Each row is a point. The window is the flat piece filled in between its corners: a triangle in 3 columns, a solid with four corners in 4, and so on. A path goes straight from each point to the next, and from the last back to the first. List the points from which the path goes on through the window.

Window:
.22	.06	-.41
.12	-.06	.53
.55	-.13	-.63
Path:
(1): .72	.36	-.77
(2): .65	.15	-.40
(3): .13	-.31	-.65
(4): .03	-.34	-.33
(5): .39	.19	-.09
(6): .51	.08	-.40
(7): .28	-.41	.16
(8): .24	-.26	-.53
Through the window after points: 2, 4

Window:
.17	.02	.02	-.81
.39	-.09	.08	-.04
-.36	.27	-.30	-.06
-.27	-.08	-.16	.07
Path:
(1): .37	-.05	-.14	.01
(2): .01	-.23	-.38	-.53
(3): .30	.33	.49	-.94
(4): .08	.05	.16	.17
(5): .02	-.06	-.20	.07
(6): -.01	.10	-.27	-.58
(7): -.26	.17	.01	-.06
(8): .17	-.09	.54	-.51
Through the window after points: 2, 6, 8

Window:
.32	.15	-.94	.16	.47	.33
-.30	-.17	.06	-.20	-.31	-.15
.38	-.43	.22	.18	-.67	.48
-.32	.61	-.43	-.15	-.35	.38
.48	.36	.25	-.07	-.49	-.79
.03	-.15	.25	-.18	.15	.18
Path:
(1): -.07	.41	.03	.44	.08	.03
(2): .02	.12	.23	.07	-.25	-.32
(3): .00	-.03	.12	-.83	-.74	.31
(4): .09	-.07	-.19	-.22	-.21	.08
(5): -.26	.05	-.45	.42	.33	.02
(6): .45	.22	-.45	.51	.26	.34
(7): .11	.03	-.87	-.23	.37	.21
(8): .02	-.12	-.30	-.62	-.57	.56
Through the window after points: 4, 6, 8

Window:
-.15	-.32	-.50	-.12	.11	.61
.80	.62	.60	.09	.19	-.01
.26	.66	-.08	.08	.41	.30
.24	-.17	-.18	.58	.03	.70
-.34	-.22	.34	.53	.37	-.82
-.08	-.19	-.17	.51	-.21	-.72
Path:
(1): .61	-.17	-.26	.48	.11	.18
(2): -.23	-.09	-.04	.52	-.08	.32
(3): .02	.79	.71	.27	.20	-.31
(4): -.17	-.64	-.17	.40	.44	-.21
(5): .34	-.41	-.22	.58	.41	-.13
(6): .06	.36	.33	.22	-.03	.31
(7): -.41	.45	.50	.23	.17	.67
(8): .29	.01	-.30	.02	.19	-.11
(9): .61	-.26	-.11	.31	.66	.14
(10): .06	.56	-.03	.05	-.35	.63
(11): -.43	.10	.02	.31	-.25	-.06
(12): .30	.08	.10	.16	.43	-.32
(13): .51	.30	-.01	-.11	.94	-.48
(14): -.02	.28	.06	.61	-.62	.39
(15): -.19	.49	.05	.01	-.56	.10
(16): .22	.14	-.12	.06	.60	.47
Through the window after points: 1, 5, 13

Window:
-.21	-.01	.90	.27	.47	.05	.25	.34
.08	-.19	-.16	.24	-.27	-.16	.11	.49
-.48	-.73	.52	.06	-.76	-.27	.17	-.94
-.14	.41	-.52	-.27	-.19	-.18	.07	-.02
-.14	.04	-.11	-.51	.11	-.43	-.21	.06
.49	-.49	.38	.62	.05	.24	-.02	.10
-.33	.37	.31	-.39	-.49	-.60	-.27	-.38
.06	.00	-.15	-.42	-.35	.15	.20	.33
Path:
(1): -.52	-.22	.07	.16	-.32	-.10	-.47	.17
(2): .44	.42	.39	-.45	.63	-.25	.53	.30
(3): .16	-.47	.12	-.07	-.74	-.55	.23	-.34
(4): -.55	-.11	.41	-.02	.22	.13	-.20	-.23
(5): -.37	-.19	-.51	.46	-.08	.33	-.28	.66
(6): .33	-.06	.46	-.47	.03	-.47	.31	-.46
(7): .09	-.01	.10	.09	-.34	-.52	.32	.14
(8): -.20	.24	.10	-.31	.55	.82	-.39	.68
Through the window after points: 3

Window (8 x 8):
.54	.00	.39	-.26	-.12	-.07	-.19	-.08
.14	-.01	-.14	.46	-.67	-.06	-.27	-.05
.09	-.34	-.33	-.40	.07	-.12	.37	-.22
.43	-.94	.03	.21	.34	-.25	.52	.15
-.02	.16	.04	-.18	.09	.64	-.23	-.17
-.47	.22	-.32	.00	-.17	.20	.03	.24
-.20	.37	-.28	-.06	.35	.23	-.10	-.14
.18	.22	.43	-.25	.43	.44	.34	-.37
Path:
(1): -.18	-.05	.29	.49	-.05	-.56	-.34	-.35
(2): .12	-.53	.46	-.23	.63	-.06	.10	-.53
(3): .47	-.44	-.16	.22	-.07	-.07	.43	.39
(4): .53	-.05	-.02	-.20	-.06	-.21	.04	.34
(5): -.32	-.51	.04	.26	-.10	.19	-.14	-.76
(6): .22	-.47	.21	.19	.13	-.46	-.11	-.41
(7): .23	-.04	-.19	-.09	-.20	.42	.32	.52
(8): .07	-.10	-.17	.11	.02	.17	.33	.22
(9): -.10	-.15	.03	-.14	.15	-.07	-.11	-.15
(10): -.19	-.16	.33	-.79	.65	-.27	.14	-.25
(11): .42	.27	-.27	.43	-.33	.71	.09	.03
(12): .53	-.23	-.06	-.43	-.14	.49	.23	.09
Through the window after points: 2, 6, 8
